Each point is reached from the start by the listed moves, each made once or not at all, plus a little noise. Say if it took an odd or an even number of moves. Then give how often each move was made.

Moves:
(1): [ 46 -21  -4  24  11   2]
(2): [ -5   8   9 -23 -29  35]
(3): [-16  10  44  -7   3   7]
Start: [-14   3  -5  -2 -31  -6]
Points:
[ 18  -7  34  15 -17   3] -> even (1, 0, 1)
[-20  11   5 -26 -60  29] -> odd (0, 1, 0)
[-30  12  40 -10 -29   0] -> odd (0, 0, 1)

Moves:
(1): [11  5  5 11 -1 -4 10 -5  7 -8 -1]
(2): [ -2  14  21   3   7   9  -3   7   3 -27   4]
(3): [ 12  -9   4 -13  16 -12 -15  -1  11   5  -8]
(4): [-20  -2   1  10  11  -9   1   0  -3   0  -3]
(5): [ -7  22 -12  -7   6   8  -4  -7   6   8   4]
(6): [ 6 -4  7 25 12 17 10  8 12 21  8]
(7): [ -4  -1  14 -12  -2   1  14   0   5  -2  -9]
(8): [  0   5 -14   2   7   1  11  13  -2  -6   5]
(9): [ -5  -6   1  -9  -7 -11  -7  -2  19   4  11]
(10): [ -5  13  -6   5  -5 -13  -8  12 -14  14  -8]
(11): [  2  10   7  -1  -1 -18  10  -2 -21  -4  17]
Start: [-11  -7  -5  13   0   2  -1   2  14  -6  -1]
Points:
[-30  26   9  14  13 -19  30 -11   9 -12   8] -> odd (1, 0, 0, 1, 1, 0, 1, 0, 0, 0, 1)
[ -5  16 -20  31   1 -13  13  22   5  -6  -5] -> odd (1, 0, 0, 0, 0, 0, 0, 1, 0, 1, 0)
[ -5   1  42  31  10  15  23  10  60 -19  12] -> odd (1, 1, 0, 0, 0, 1, 1, 0, 1, 0, 0)
